Each row is a point. Each table stands for the endless flat space through its points: a line for two points, a plane for three, and so on. Write the one point that lies in both, or say that there is none.
In the rows, 128 means zero.

First, 3 rows:
[[103 148 140 144]
 [ 98 154 147 150]
 [163 148  76 152]]
Second, 2 rows:
[[ 93 145 120 140]
 [103 144 119 140]]
They share: [123 142 117 140]

First (5 x 6):
[[110 154 149 139  74 114]
 [135 164 148 101  66  79]
 [121 110 167 117 102 110]
 [ 96 181 131 151  80 111]
 [120 172 135 112  95  76]]
Second:
[[159 118 135 122  65 111]
 [149 123 140 116  70 106]]
They share: no point

First (2 x 8):
[[ 89 138 102 125 156  88 106  98]
 [ 80 117  75 107 186  82 112 113]]
Second (3 x 8):
[[ 64 142  93 106 157  98 123  93]
 [ 60 134  83 107 155  99 125  78]
 [ 87 108  78 144 151  66  84  73]]
They share: no point

First:
[[106 155 147  84 144 145 143 112 134]
 [124 173 147 104 158 139 117 108 142]
 [130 161 117  94 145 124 103 107 165]]
Second, 4 rows:
[[131 165 157  87 139 137 158 126 159]
 [115 172 157  76 128 132 157 130 146]
 [ 92 173 149 127 172 141  90 101 113]
 [154 161 168  99 146 133 179 140 180]]
They share: no point

First (2 x 11):
[[101  99 126 108  98  86  95 116 151 134 111]
 [ 76  74 106 108  68  96 130 121 171 119 131]]
Second, 6 rows:
[[ 81 102  69 100  72  52 131 154 197  40  62]
 [ 77  91  92 146  52 122 102 151 154 126 164]
 [138  58 125  37 133  27 115  92 191 104  43]
 [ 57 127 113 149  61 117 113 141 153 123 144]
 [ 61 116  72 139  45  97 127 165 179  67 125]
 [ 73  85 110 176  80 124  46 153 110 184 126]]
They share: [ 91  89 118 108  86  90 109 118 159 128 119]

First (4 x 12):
[[ 90 166 155 158 162 159 119  95 127 158 138 120]
 [ 78 153 154 149 175 116 127  91 105 170 149  97]
 [ 86 193 185  99 144 151  67 134  83 153  97 156]
 [114 166 199  90 166 159  95 103  83 174  66 152]]
Second, 4 rows:
[[101 166 203 138 154 147  91 125 132 197 121 148]
 [108 167 146 169 185 124 101  97 139 146  97 155]
 [ 89 160 173 120 142 207 133  95  69 173 154  91]
 [ 82 174 182 121 157 153 111  91 143 164 109 129]]
They share: [ 96 166 166 141 163 159 113  97 116 162 120 128]

First:
[[112 145  82 224  77 164  55  91 110  92 158 118 154 129]
 [105 126 108 163 118 209  92  97 111 183 127 138  84 178]
 [107 140  98 140 160 167  79 108 143 207 112 191 104 147]
 [106 141  77 169 146 230  85  55 120 172 132 168 111 200]
 [107 128  82 176 142 146  73  99 130 132 137 168 148 134]
 [120 175  69 197 100 119  56  97 174 133 122 123  59  90]
 [147 165 112 173 101 128  99 155 163 182 134 133  63  64]]
Second, 6 rows:
[[129 125 115 183  98 133  73 126 142 194  72 161  96 126]
 [155 110 105 181 123 150  54  78  89 176 110 125  87  92]
 [ 54 153  69 131 153 175 122 140 144 138 178 137  83 187]
 [107 160  91 158 108 165 113 123 127 155 180 112  42 149]
 [179 114 147 218  79 171  69 104 151 178 102 156  67 104]
 [100 164 106 169  73 153  78 108 145 174 115 146  47 164]]
They share: no point

First:
[[126  64 103 144 176 139 181  97 131 160 138 162 111 151 149 127 123  66]
 [ 59  58  68 123 187 203 176 162 173 115 142 111 132 124 112 111  85 138]
 [110 133 144 120 110 131 138  96 136 178 184 171 140 156 183  74 111  70]
 [130  76 104  96 143 141 149 122 132 160 131 135 151 179 163 156 153  65]]
Second:
[[108 115  93 107 166 153 147 120 133 160 160 143 144 145 152  94  94  80]
 [ 68  65 133 132 131 188 187 140 178 110 155 138 114 145 157 109 109 105]]
They share: no point

First:
[[160 127  59  87  79 122 173 125 129  88  96 139  45 146  73 120 109  86
  159 183]
 [104  80 135 113  86 144 133  81 162 182 137 128 152 129 111 124 167 123
  149 143]
 [139 124  83  90  94 137 149  95 129 112 117 136  66 143  94 117 115  74
  135 177]
 [110  93  95  85  97 144 157 117 137 132 106 113  99 120 107 134 157  98
  151 143]]
Second (6 x 20):
[[140 106 107  82  87 190 117  84  75 178 131 167 107 145  82 107 108  90
  122 161]
 [113 121  71 107  92 181 110 118 144  85 129 100 123 144 126  91 139  97
  129 104]
 [130  92 130  81  76 176 111 152 145 125  90 132 100  79 135 101 160  71
  145 154]
 [ 62  93 158  61  95 156 139 118 169 162 144  98  90 109 108 147 179  23
  136 213]
 [144 105  60 107  98 144 141 124 140  81  85 115 105 118 134 104 143 130
  147  93]
 [109  96  53  97 131  79 218  64 136 126 101 102  77 148  95 171 148 131
  156 133]]
They share: [112 100  98  87 100 146 149 104 135 133 114 118  96 125 109 129 148  89
 141 150]
